Each row is a point. The last column is the point's height on a tilted bowl or saddle (a function of degree 2), plus a little noise. Count its main directions that bend up, bend down and stay straight.
In the rows, 128 means zero.

Points (17 x 4):
[[160 115 155 111]
 [ 63 168 249  40]
 [ 94 118  95 179]
 [149 209  89 148]
 [149 107 189  96]
 [124 125 134 143]
 [154 179  56 192]
 [158 134 130 125]
 [ 98 149 149 139]
 [164 141 134 117]
 [153  95 151 124]
 [ 58 144 166 169]
 [ 71 127 129 186]
 [ 74 150 129 171]
 [121 140 105 158]
 [176  95 124 127]
 [123 162 142 115]]
Directions: 1 up, 1 down, 1 straight

Points, 15 rows:
[[ 99 174 161 127]
 [143 205 120 107]
 [128  95 159 115]
 [130 150 116 138]
 [ 83 178 102 135]
 [216 122  52   7]
 [112 152 166 136]
 [ 97 133  57 124]
 [147 145  52 117]
 [128 223 138  88]
 [136 191 126 121]
 [159 146 104 119]
 [113 145 156 139]
 [100 120 155 126]
 [113 108 146 123]]
Directions: 0 up, 2 down, 1 straight

Points:
[[128  94 145  96 164]
 [120  55 140 151 168]
 [ 85 226 102 112 226]
 [113 152 144 127 154]
 [175  97  71  94 158]
 [ 95 154 136  98 171]
 [144 101 197 156 152]
 [ 57 158 108 125 176]
 [ 80 176  90 167 165]
 [114 149 138 184 128]
 [114 131 169 137 152]
 [159 101 133 163 126]
 [130 181 208 149 180]
 [207 137 118  51 150]
 [ 73 115 137 105 170]
 [101 186 164 131 178]
 [110 137 116 151 141]
 [162 202 141 136 160]
 [104 119 114 177 134]
 [185 151 222 186 143]
 [101 114 100 137 152]]
Directions: 2 up, 0 down, 2 straight

Points, 23 rows:
[[172  76 108 155 170]
 [123 144 110 191 141]
 [152  65  52 107 188]
 [ 84 140 118 133 105]
 [102 206  87 100 149]
 [152 121  78  76 163]
 [ 74 112 117 165 113]
 [127 162 160  66 149]
 [100 139 139  86 115]
 [177 220 151 166 217]
 [ 94  68 138  57 143]
 [149 214 179 159 196]
 [166 104  17 107 229]
 [ 98 117 152 182 128]
 [121  75  92 134 130]
 [118 155 128 134 115]
 [ 90 123 160 127 109]
 [125  89 117 104 121]
 [132  96  51 111 160]
 [117 142  88  79 133]
 [126  88 116 110 119]
 [101 143 153  90 116]
 [146 150 129 101 133]]
Directions: 4 up, 0 down, 0 straight

Points:
[[179  85 145 132 142 124  95]
 [173 110 153 134  43 200  86]
 [120 148  31  81  77 187 163]
 [125 132 199 136 154 166 159]
 [164  84 107  90 100 125  90]
 [105 108 151 155 190 139 189]
 [220  99 179 211 118 169 122]
 [130 107 120 195 128  75 141]
 [ 98 157 179 114 146  64 169]
 [141 178  76 124 176 147 172]
 [155 118  60 100 102 134 111]
 [141  99 135 108 107 122  96]
 [ 97 180 140 119 119  77 175]
 [ 96 151 145 133 133 153 166]
 [108 183  94  92 125 154 172]
 [132 130 106 110 113 120 118]
 [120 158 123  95 171 113 166]
 [132 175  74 144 110 127 155]
 [ 82 150 138 188  80 103 193]
 [172 135 130 133 158 164 130]
 [165 130 216  85 173 152 156]
 [156 165 134  80  87 130 109]
 [200 114 100  86  74 173  82]
 [ 69 134 191 154  97  86 168]
 [ 87 130 118 131 128  99 162]
 [135 161 200  74 151 116 154]
 [ 94 148 109  55  74 108 156]
 [135 186 101  88 125 127 152]
 [134 103 135  59 106  84 110]
 [ 94 111 118 101  63 184 136]
 [120 142 174 219  61 162 178]
 [186 109 180 212 109  77  92]
 [ 95  68  98 169 132 120 171]
 [123  73 191 114 126 181 124]
 [120 187 147  97  64 167 146]
 [154 129  83 146  99 165 119]
 [100 139 101 174 120 155 180]
 [137 180 151 122  87 119 130]
 [ 95 141 182 100  67 208 132]
 [179  63 165 123 116 122  76]
 [ 44 168 175 172 115 128 239]
 [104 146 148  61 152 119 163]
 [109  90 105 111  77  71 125]
 [122 150  80 128 108  56 143]
 [ 91 162 124 129 137 236 195]
 [140 151 151 103 189 154 174]
 [168 117 188 125 193 100 148]]
Directions: 4 up, 0 down, 2 straight
